Rows are points. To make a cloud, some directions were put in groups of two or more. Within a group, all points are equally far from the middle, so they leave a hole (a ring in 2 directions, a hollow ball in 3). The other directions are filled evenly. Then the cloud was stretched, turned, moved and blurred a little. Count the holes, and give their numbers of directions, smallest first.
In the rows, 128 means zero.

Cloud:
[[ 95 124  88]
 [147  79 149]
 [101 150 189]
 [155  77 103]
 [124 158 206]
 [ 95 181 167]
 [138  74 158]
 [ 93 154 116]
 [104 112 184]
 [132 134 198]
 [ 68  85 125]
 [ 74  96 143]
 [131 113  69]
 [158 106  95]
 [121 134 196]
 [147 155  90]
 [173 189 118]
 [167 124 112]
 [ 76 119 128]]
Holes: 1 (2)

Cloud (26 x 4):
[[153 175 101 136]
 [128 121  93 169]
 [188 173 139 143]
 [ 86 135 184  92]
 [182 179 136 136]
 [153 176 103 138]
 [137  83 178 170]
 [127  86  96 112]
 [104 173 107 134]
 [169 152 192 166]
 [ 92 153 107  96]
 [101  74 171 126]
 [173 140 187  79]
 [183  97 114 102]
 [124 120 172  57]
 [160  76 173  93]
 [ 76 127 180 112]
 [174 186 143 135]
 [161 112 204 157]
 [121 123 143 193]
 [121 134  91  87]
 [ 95 105 190  94]
 [175 137 184 176]
 [ 90  97 133 163]
 [ 94 129 104  89]
 [174  90 120  89]]
Holes: 1 (4)

Cloud:
[[146 165 196  92 190 157]
 [191 130 175  83 162  96]
 [ 91 111 119 140 199 147]
 [151 152 140  76 156  76]
 [123 133 183 169 167 145]
 [ 95 147  77 106 105  90]
 [ 65 141 153 113  97 127]
 [ 82 163  77 105  98  75]
 [ 88 170 151 100 215 116]
 [125 132 117 167 192 107]
 [ 80 141 112  97 134  48]
 [ 50 105 148 156 144 128]
 [109 161 162 175 196 127]
 [ 90  98 151 126 174 159]
 [121  93  99 134 103 107]
 [109 165 134  95 139 167]
 [102 152 209 130 163  77]
 [103 179 100  89 108  59]
 [178  90 179 139 162 120]
 [106 170 137 174  81 101]
 [154  94 109  90  93 146]
 [169 151 118 143 140  93]
 [ 65 153 121 122  92 129]
 [121 119 144 160 184 199]
 [147 173 193 105 125 134]
 [ 59 109 154 179 138 126]
 [144 144 157  81 179  80]
 [ 84 117  83 154  86  72]
 [104 161 149  97 176  49]
 [ 96  94 145 171 154  99]
 [153 186 179 118 137 139]
 [ 75  80 122 143 112  75]
 [126 129 127  84  71 130]
 [150 164 172 137 227 124]
 [104 152 205 122 171  75]
 [ 85  89 121 154 142  94]
 [ 81 135 132 177 182 155]
 [163 128 133 146 140  89]
 [192 103 179 125 163 113]
 [ 85 148 113 153 161 183]
 [140 113  96 104  91 148]
 [143  67 168 153 142 120]
 [140 137 206 104 185  98]
 [123 188  85  90 136 150]
 [ 81 116 114 148  41 114]
 [134  75 168 156 168 150]
 [ 63 107 112 122 127  62]
 [110 221 145 120 126  93]
 [117 119 149 170 197 160]
 [141 146 147  74  92 146]
 [ 96 196 158 103 123 108]]
Holes: 2 (2, 2)

Cloud (74 x 8):
[[129 119  57  99  86 109 147 129]
 [ 84  79 118 100 121 154 157 105]
 [132 202 123 217 152 148 102 125]
 [ 82 163  78 134  86 113 149  92]
 [123 153 123 189 168 132 101 172]
 [143 155  69 105  80 133 111  76]
 [143 128 110 175 208 103 110  76]
 [142 118  87 155 117  80 169 122]
 [ 87 118  50 150 142  85  86 102]
 [142 215 130 169 112 110  97 123]
 [100  98 129  87 151  81  92  44]
 [ 78 187 144 151 148  64 130 122]
 [107 169  96 141 125  63 161  99]
 [157 166 168 142 181 126 133 124]
 [159 174  82 167 163  84  74 145]
 [168 101 143  66 127 128 130 117]
 [140 151 150 139 163  69 150  93]
 [ 92 192 124 200 129 170 101 148]
 [ 75 134  96 185 177 115  59  94]
 [141  92  87 114 109  56 113  88]
 [ 67 118 134  90 197 145  74  71]
 [ 96 142 172 205  85 130 103 151]
 [108 152 133 130 222  84  81  64]
 [117 146 113 160  57 125 156 184]
 [156 112  81  99 171  79 136 126]
 [ 87 125  70  88 136 121  67 124]
 [104  97  64 153 125  98 139 106]
 [103 159  85 126 166 169  56  63]
 [143 121 170 129  85  82 136 105]
 [143 157 153 171 124 203 114 100]
 [126 122 135  49 113 125 136 112]
 [ 99 165 141 206 169 116  63 105]
 [156 170 136 177 141  97 164 130]
 [ 60  88 143 169  63 113 143  89]
 [108 217  91 115 171 113 102 115]
 [140 169  74 130 104 160 130 173]
 [ 69 121 133 220 141 123  95  86]
 [ 44 124 132  92 112 109 130  84]
 [129 201  81 175  81 132 109 175]
 [136 161 117  96  91 123 147 175]
 [ 82  86 132 180 138  77  92  73]
 [136 129 183 192 126 122 110  99]
 [135 148 134 152 104 117  79  65]
 [127  91  96 131 119 199 119  94]
 [161  94 106  91 194 149 112  98]
 [126 108  86  89 163 164  83 135]
 [122 106 129 200  78  78 135 136]
 [144 162 161 127 162 163 146  75]
 [150  95  83  55 131 133 106  91]
 [145 140 129 145  40 121 168 134]
 [149 203  68 108 148 111 123 141]
 [120 194 111 157  60 117 156 128]
 [157 148 145 151 193 132  75 125]
 [109 115 200 105 168 145 120 121]
 [131 139  74 105  88 123 125 182]
 [ 96 137 127  76  97 171 134 126]
 [100 162  87 152  90 188 132 135]
 [131  95 164 190  90 129 105 127]
 [149 202  65 158 190 131 108 115]
 [145  73 179 134 127 125 108 107]
 [ 98 167 184 183  78 138 118 107]
 [128 128 151 137 100 211 148 107]
 [137 131  71  96 205 107  69 107]
 [173 162  91 109 170  94  83 147]
 [ 52 169 131 116 186  97  87  90]
 [ 61 160  96 118 154  71 112 130]
 [173 172  71 135  96 166 110 105]
 [118  79 173 105 141 106  92 136]
 [ 98 197 121 212 181 100 109 101]
 [ 97 114 183 135 153 140 174  92]
 [104  64 121 104  97  76 148  84]
 [143 106  85 161  48 138 141 136]
 [156 117  93  53 117 147 125 110]
 [149 104 163  93 169  98 130  80]]
Holes: 1 (8)

Cloud:
[[ 80  64 144  73 151  59 135 161 129]
 [159  99 172  43 122  38 104 156 166]
 [157 127  84 115 129 154 104  70  76]
 [ 71 110 156 102  98 102 148 184 165]
 [113 104  96  78 168  48 140 153  90]
 [152 126 195  83  91 101  82 139 128]
 [191 132  88  96 105 122 105 168 145]
 [123 136 146 121 105 212 162 141 122]
 [145 157 135  72 139  63 176 138 139]
 [167 110  81 119 174 138 175  85 170]
 [153 116  73  56 134  89 123 114 180]
 [130 107 117 103  77 191 119 107 143]
 [121 186 164 161 159 109 165 134 182]
 [140 171 112  83 124 151 149  63 107]
 [130  85 124 137 126 158 132 156 207]
 [176  77  67  90 140 153 155 171 165]
 [ 51 134 108  78 128 112 177 133 112]
 [133  68 170  79 181  72  95  81  84]
 [156  67  67 105 136 148  96 103 102]
 [115  86  74 118 174  57 103 136 116]
 [108 125 168 118 183 190 122  96  95]
 [ 68 122 100 136 105 118 104  87 132]
 [161  83 161  35 120  62 148 127 105]
 [111 137 156  74 103 145  91 172 138]
 [118 142 138  86 161  84  77 179 118]
 [150 146 165 162 103 156  97 155 138]
 [ 74 134 119  81 151 134 120 167 179]
 [178 100 172 101 132 106  86 197 122]
 [136 118 161  47 155  80  94 135 182]
 [112 108 194 115 126 154 125 176 119]
 [ 77 137 106  99 187 103 178 102 150]
 [168  80 172  82 144 157  53 100 139]
 [130  83 157 119 144 144  85  61  68]
 [129 132  60 135 154 197 122 117 142]
 [ 91 110 116  87 174 124 141  90 183]
 [157 104  98 100  70 159 104 122 109]
 [128 105 164 137 115 163 110  84 157]
 [142 154 110 129 136 170  97  83 140]
 [131 162 138  78 123  94 147  50 168]
 [112 165 150  94 108 127 166  93 174]
 [132 115 166  75 170  99  61 131 142]
 [179  94 194 105 116 111 100 173 158]
 [ 98 133 155  78 139  89 185 168 178]
 [ 69 126 141 119 125 106  98 195  90]
 [129 105 136 102 121 178  67 134 153]
 [159 119 153 119 222 117 144 116 131]
 [ 46 133  89 112 151 118 140 131  91]
 [125 177 152  77 105  70 109 155 131]
 [ 91 152 117  78 104 152 174  71 122]
 [222  88 144 114 119 133 147 147 144]
 [177  93 149 105 128  54  82 172 180]
 [ 82 163 134 155 176 120 138 102 182]
 [120 121 119 104 158 121 196 206 175]
 [135  73 177  79  81 117 137  89 134]
 [106 135 140  68 100 139 157 157 193]
 [112  90 138  95 123  72  24 121 129]
 [ 63 125 172  90 125 128 150 154 137]
 [125  60 120  47 150  65 136 157 139]
 [150 134  72 104 195 161 119 132 103]
 [106  90  86  89 145 171 154 189 128]
 [107  81 157 148 156 125  82  94 131]
 [ 80  94 135  86 143  95  82 135  54]
 [115 137 112 125 176 186 104 124 159]
 [148  89 107 127 203  92 148 129 100]
 [146  77 169  32 140  89 156 142 153]
 [169 179 169 154 130 102 120 156 179]
 [160  97  53 130 185 133 128 130 108]
 [115 142 195 110 100 137 129 132 155]
 [126 183 103 140 110 143 161 160 215]
 [159 110 104 123 149  55 131 104 186]
 [ 87 152 186  92 145  99  91 177 133]
 [136  92 134 138 136  55 122  94 132]
 [142 118  99 108 142  90 163 207 218]
 [ 99  84 148 109 168  61  61 118  78]
 [132 156 129  94  86  93  68 138 170]
 [ 86  91 183 128 193  95 114 137 135]
 [ 85  93 154 131 166  72  81 134  74]
 [113 111 132 146 102  88  88 103 101]
 [176 138 166 114 146  81 161 140 141]
 [136 159 139 101 148  99  94 207 128]
 [107 112 125 133 165 157  97 119  52]
 [115  72 123  96 131 158  64  67  89]
 [147 125  72  92  93 166 178 107 163]
 [161 129 211  94 145 140 130 135 115]
 [132  84 142 180 150 136 106 134 180]
 [104  82 167  87 136 107  95  77  44]
 [104  74 180  87  95  88  59 159 165]
 [113  98 186  64 155 113  73 115  63]
 [155  94 140  37 181  75 120  73  73]]
Holes: 2 (3, 4)

Cloud (87 x 9):
[[110 124  88 162  85 117  77 178  84]
 [129 106  98 134 104  63  79 164 132]
 [ 64  72 108 145  95 146 121 136 120]
 [160  79 145  64 113  90 146  99 120]
 [109  72 147  61 155 136 193  92  72]
 [109  93 135 134  98 127 184  87  96]
 [137  78 142 153 127  67 115 164 170]
 [213 118 143 102 151 141  74 147  95]
 [115  84 132 162 112 107 127 211 144]
 [162 110 178  97 154 110  63 105 154]
 [119 137 149 175 129  75 106  75  87]
 [176  83 137  99 163 122 121 101  84]
 [153 106 136 144 131  60 142 144 139]
 [183 125 176 171 114 108  72  89 137]
 [172 129 192 112 111  89 139 154 137]
 [122 124 172 105 114 103 104  45  77]
 [162 135  98  73 139 100 102 125  42]
 [169  87 169 110 166 111 108  88 125]
 [147  86  61  80  95 140 111 174  59]
 [127 142  39  85 125 162 127 126  62]
 [152 158 171 142 135 197  53  95  96]
 [188  93 169 109  83 131  74  96  93]
 [188 101  86  45 146 150 113 125  93]
 [128 165 135  72 110 143 170  76  67]
 [ 88  62  69  83 135 171 176 141 103]
 [ 96 124 130 143 149 112 136  93  20]
 [171 130  61 114  90 111 106 176  61]
 [154  43  95 130  86 103 144 154 118]
 [140 126 115  76 159 205 125  79  71]
 [146  77 129 150 129 110 130  86  62]
 [ 72 108 132 132 100 159 120  84  65]
 [181 129 114 105 146 149 139 148 134]
 [153  90 131 116  94 139 137  95  39]
 [114 149 162 124 120 124  94 143 167]
 [164 124  77 139 121 112  98  95  49]
 [ 97 147 102  61 146 150 137  93  11]
 [184  68 113  80 132 140 158 125  94]
 [140 127 210 150 156 130  95 102 149]
 [137 142 148 106 162 103 100  67  55]
 [ 80  95 156  48 119 168 181 104  88]
 [164 115 185 128 162  92  83  98 114]
 [115  32 127  96  80 166 130 160 130]
 [186 130 127 167 122 100  64 185 110]
 [141  73 193 103 153 118  96 113  88]
 [158 139 111  86 132 144  58 183 105]
 [156 112 114  98 147 103  71 165 157]
 [162 161 110 134 161 140  84 142  63]
 [111 105 111 125  96 150  91  59  68]
 [120  87 119 101  64 139 145 112  73]
 [165 118 164  94 166 117  74  95 145]
 [122  96 189 146 107  96  57 149 143]
 [150  55  62  80 118 135 126 167  73]
 [147 171 177 127 152 149 105 148  76]
 [146  98 170  63  79 146 142 141 103]
 [116  56 185  75  96 124 112 140 122]
 [147  25 159 115  97 100  96 148 165]
 [129  67 174 106 108 123 118 116 198]
 [ 99  92 166 158 101 136  59  87 111]
 [161 144 195 116 132 132  50  90  62]
 [168  88 149 131 146 169 133 109  82]
 [ 98  68 168 112 109 149 158 148 159]
 [ 71 109  93 105 112 149 179  84  95]
 [103 125 112 100 127 131 112 212 134]
 [ 85 138  53 132 121  94 109 130  74]
 [147 141  54 155 128 119 107 118 105]
 [132 104 101 107 138  78 183 154 140]
 [154 167 140 181 109 112  74 181 102]
 [111  96 122 163 144  96 146 144 153]
 [119  91  92 153 146 137 117 170 173]
 [127  98 206  79 112 144 158  97  62]
 [ 66  94 153  79 127 103 143  76  58]
 [115 115  73 127  88 115 136  82  51]
 [123  99 187  69 120 158 162 154 130]
 [170 129 117  53  98 139 169 144  67]
 [106 144 106 137 131 116 147 122 146]
 [115 158  98 167 157 116 125 119  55]
 [180  94 168  93 166 116  93 104 151]
 [191 118 207 116 124 167  87 142 145]
 [189 114  84 143 138 101  85 171 112]
 [172  92  87  73  95 121 112 102 115]
 [173 146 158  72 148 137  55 119  88]
 [150 163 112  47 152 160 126 110  58]
 [133 124  99  90 108 150  99 201  67]
 [150 119 135  72 146 170 171  76  80]
 [143 132 108 149 161 185  97 135 114]
 [ 92  56  98  95 131  76 139 141 118]
 [157  69 116  72  89 147 150 192 103]]
Holes: 1 (8)

Cloud (105 x 9):
[[ 74  81 103 174 130  75 159  91 179]
 [ 67 148 127 158 144 125 101 114  84]
 [ 84 169 107 132 151 114 179 161 142]
 [149 106  82  97 190 167 141  97 133]
 [ 30 142 142 115 167 156 150 119 141]
 [198 146 123 105 125  92 122 105 158]
 [ 96  59 149 143 233 103 143 111 141]
 [ 86  93 185 140 165 131 152 127  93]
 [149  84 122  89 169  61 158 141 151]
 [138 103 109  92  66 118 170 120 200]
 [ 78 119 152 188 190  77 104 152 100]
 [154 155 189 167 174 108 118 132 145]
 [135  97 149 164 133  73 163 186 150]
 [156 168 116 122 109  64 143 200 121]
 [134  80  84 123 182  95 141 125  90]
 [142 102 173 159 124 113 129 181 137]
 [ 52 150 130 101 188 129 108 130 130]
 [125  90 142 123  74 117 143 173 120]
 [ 67 176 117 126 167 178  99 111 154]
 [162 162 127  45  82  70 113 150 151]
 [ 88  92 202 109 164 122 163 107 130]
 [118 135 150  84  98 187 155 106 187]
 [ 86 132  78 138 143  51 109 119 150]
 [144 129 136  83 108 148  76  82 102]
 [131 149 207 129 145 106 114 110 129]
 [ 93 124  86  33  99 135 132 115 114]
 [131 123 177  73  98 111 127 118  89]
 [ 61 142 162 134 217 182 107  86 152]
 [117 117 155 134 139 134 165  64 116]
 [ 58 138 137 195 170  98 109  88 185]
 [135 153 143 121 168  94  70  91 119]
 [143  99  95 128 153 175 187 169 126]
 [ 88 151 129 112  93 139 136 144  84]
 [ 27 118 146 181 197 143 142 143 133]
 [140 122 122  86 162 235 105 100 146]
 [ 54 158 161 170 127 132  98 122 125]
 [109  73 186  97 142 122 162 118 157]
 [144 144 106 127  94 169 184 161 166]
 [184 108 102 129 153 134 167 195 140]
 [162 164 115 121 160 218 141 154 117]
 [ 90  79 151 154 198 119 141  48 160]
 [ 67 151 134 186 130 116  82 100 140]
 [121 130  97  51 133  46 167 128 132]
 [176 107 116 129  74 177 111 153 139]
 [172 147 176  99 113 102 158 167 119]
 [108  60 111 146 202 159 140 118  99]
 [147 114 112 112 169 185 181 107 121]
 [185 111 124 123 106 136 159 204 147]
 [123 130  96 193 141  68 141 121 174]
 [ 78  86 131 168 162  58 159 166 179]
 [165  87 150 156 176 155  88 130 146]
 [153 175  94 107  63 127  69 172 123]
 [185 131 153 100 165 200 106 179 136]
 [137 145 147 117  94  69 180 165 107]
 [ 88 107 130 102 101 144 166  71 179]
 [103 167 110 124 151  86 151 193 153]
 [116 162 148 106 151  39 144 108 165]
 [129 143  72  33  62  88 164 160 137]
 [ 52  79 135  81 141 110 133  99 122]
 [126  95 122  79 150 199  85 128 152]
 [ 77 149 141 153  90  41 160 111 152]
 [122 148 130 138  87 120  66 140  98]
 [143 117 118  84  84  81 118 177 179]
 [155 138 113 121  95 183 122 179 201]
 [161 102 120 168 177 103 179 120 151]
 [161 140  83  70  42  90 149 200 134]
 [ 99 180 105  92  86 162 162 136 145]
 [ 89 127 200 103 143 109 146  87 118]
 [ 97  85 170  89 132  76 183 132 170]
 [136 167 117  48 121  65 169 136 142]
 [186 155 149  69 117  76 149 167 115]
 [115 140  69 143 127 159  73 137 142]
 [133 135  85 153 130  53 161 115 115]
 [126 105 143 140 145 210 158 113 118]
 [ 58  98 137 125  97  97 151 147 115]
 [ 84 177 170 122 151 143  77 122 165]
 [148 132  92 109  43 165 122 133 128]
 [ 65 137 110 191 159 132  90  95 152]
 [146 141  63 136 115  95 106 153 175]
 [187 157 131  95  64 140  98 120 102]
 [121 140 183 123 181  55 150 120 152]
 [ 65 120 165 202 196 184 123 121 123]
 [ 42  99 135 187 196 133 178 139 152]
 [ 46  87  94 140 154  86 119 126 129]
 [122  81  92 106 175 140 127  80  93]
 [ 74  81 109  84 110 156 112 106 142]
 [151  81 151  80 112 158 105 116 154]
 [176  81 158 135 119 132 150 152 145]
 [187 167  97  84 111 122  97 189  85]
 [ 62 115 202 139 208 115 122  89 120]
 [154 107 137 185 149  85 160 106 155]
 [ 98 103 121 115 110 212 109 135 177]
 [118 111  91  91 102 206 141 188 149]
 [182 135 124  58  72  71 159  92 139]
 [162 150 188 151 137 157 116 124 144]
 [153 125  83  82  62  53 140 164 174]
 [136  85 108 131  67  65 157 163 166]
 [108  62  93 148 167 123 175 141 109]
 [ 97 178 108 126 176 111 128 119 175]
 [186 101 130 114  83  88 134 182 126]
 [ 86 112  82  59 123 132 129  82 121]
 [ 63  86 134 156 199 115 151  61 185]
 [ 62 138 115 163 123  73 165  96 129]
 [139  90 183 137 159  71 161 148 130]
 [143 155 147 200 180  99 136 148 157]]
Holes: 3 (2, 3, 4)

Cloud:
[[ 96 124 178 142 146 173 106  87 125]
 [ 93 127 139 126 146 102  97  54 144]
 [127 147 117 132 156 108  86 101  97]
 [ 97 121  91 165 137 133 104 160 169]
 [178 120 140 117 170  82 132 127 184]
 [133  90 135  88 179 135 129 114 249]
 [126 125 129 141 120  76 152  91 136]
 [197 137  80 170  79 118 112 146 173]
 [144 109 174 163 179 152 100 120 143]
 [149 188 133 191 118 162 120 120 168]
 [121 126 113 146 129  72 111  73 138]
 [138 126 154 158 146 163  94 166 196]
 [164 159  97 166 118 129 131 117 211]
 [ 97  73 110 116 115 138 135 100 142]
 [168  87 113 176 114  78 129 142  72]
 [167  94 125  82 167 129 118 183 232]
 [159 143 169 162  97 147 114 132 176]
 [152 119  76 170 117  79 108  94 149]
 [108 149 110 143 115 132 135 173 182]
 [144 143 141 120 128 158 144 187 153]
 [151 133  96 134 134  60 126 124 175]
 [102 107 108 136 109 160 108 159 106]
 [192 130 167 133 161 170 117 130 184]
 [142 107  99 172 127 138 133  88 181]
 [172 130 180 114 136 121 109 133  86]
 [157 106 123 138 147  91 159 134  92]
 [152 156 198 111 182 140 114 137 143]
 [170 124 117 109 144  97 139 198 116]
 [128 103 180 107 167 158 106 157 137]
 [153  62 159 109 100 119 104 163 168]
 [158 105  95 181 112 119 135 202  89]
 [155 119 155 181 168 127 108  87 117]
 [149 107 148 121 150 146 113 139  73]
 [124  61 125 105 108 129 105  84 113]
 [123 111  83 126 157 141 108 193 158]
 [202 138 111 170 101 134 148 183 141]
 [142 152 153 178 116 140  82  60  76]
 [102  93 197  72 145 115 119  69 166]
 [ 94 121  94  97  96 102 106 125 184]
 [137 128 112 117 112  60 148 154  98]
 [115  83 125  99 121 112 167 150 173]
 [150 123 100 147 121 104  77 158  83]
 [151 151 124 190 145 100 115 154 161]
 [149 107 145 103 177 153 105 182 206]
 [189 106 139 117 159 133 109 154 116]
 [155  93  96 117  92 132 128 179  94]
 [180 150  73 131 125 127  91 163 158]
 [173 118  99 183 139 128 101 183 101]
 [186 113 113 132 102 130 130 145 202]
 [115 147 160 124 147 169 116 161 155]
 [121  57  78 106 114  79  82 157 183]
 [114 133 155 164 134 178 105  86 176]
 [177 134  99 144  97  98 118 158 202]
 [155 133  96 155  95 122  77 132 201]
 [156  99 147 105 124 160  81 148 146]
 [113 103 184 120 168 140  76 108 128]
 [131  58 162 104  96  98 107 132 173]
 [173 128  66 168 104 118 169 171 142]
 [202 157 145 155 119 122 120 104 159]
 [121 120 152  59 169 132  85 164 183]
 [121 124  95 107 126  90  71  99 146]
 [114  65 110  59 134 117 102 142 120]
 [193 121 172  97 167 127 123 136 145]
 [123  80 152 110 148 166 135 123 195]
 [ 99 134 169 162 151 114 124  74 119]
 [151 107 185 151 160 147 132  93 184]
 [163 121 165 155  92 102 124 163 108]
 [180 159 154 183 105 142 133 167 112]
 [157 137 177 119 168 155 152 151 199]
 [107  45 129 131 112  75  97 129 174]
 [131 166 150 213 116 150 134 130 115]
 [149 140 115  91 122 129 119 151 230]
 [165 123 106 192 126 158 161 160 113]
 [165  58 171 111 136 142  95 133 162]
 [185 130 119 142 133 107 114 115 218]
 [120 146  90 160 109 143 129 119  69]
 [149  96  86 145  98 141 144 109 125]
 [165  96  77 152 117 145 129 109 172]
 [ 93  80  94  59 126  59 105 154 126]
 [ 90  69 118 100 122 148 106 112 165]
 [173 162 133 165 105 118 119 180 131]
 [153  95  61 167 127 112 139 203 172]
 [135 107 173  73 170 120  99 141 105]
 [107 126 169  93 173 183 129 126 170]
 [117 172 138 131 179 124 111 130 106]
 [116 114  85 122 136 126 127  87 202]
 [133  68 161 149 121  71 114 102  94]
 [112  91 204 102 128  94 117 101  99]
 [106  93  65 126 149 112 110 176 144]
 [124 128  50 115 149 114  95 160 192]
 [147 147 121 186 113 125 102 150  44]
 [ 97  67 120  79  90 113 115 140 107]
 [ 74  94 131 118 165 124  99 126 171]
 [121 154 118 120 136 107  99 165 201]
 [102 132  94 153 107 114  70 113 133]]
Holes: 1 (8)
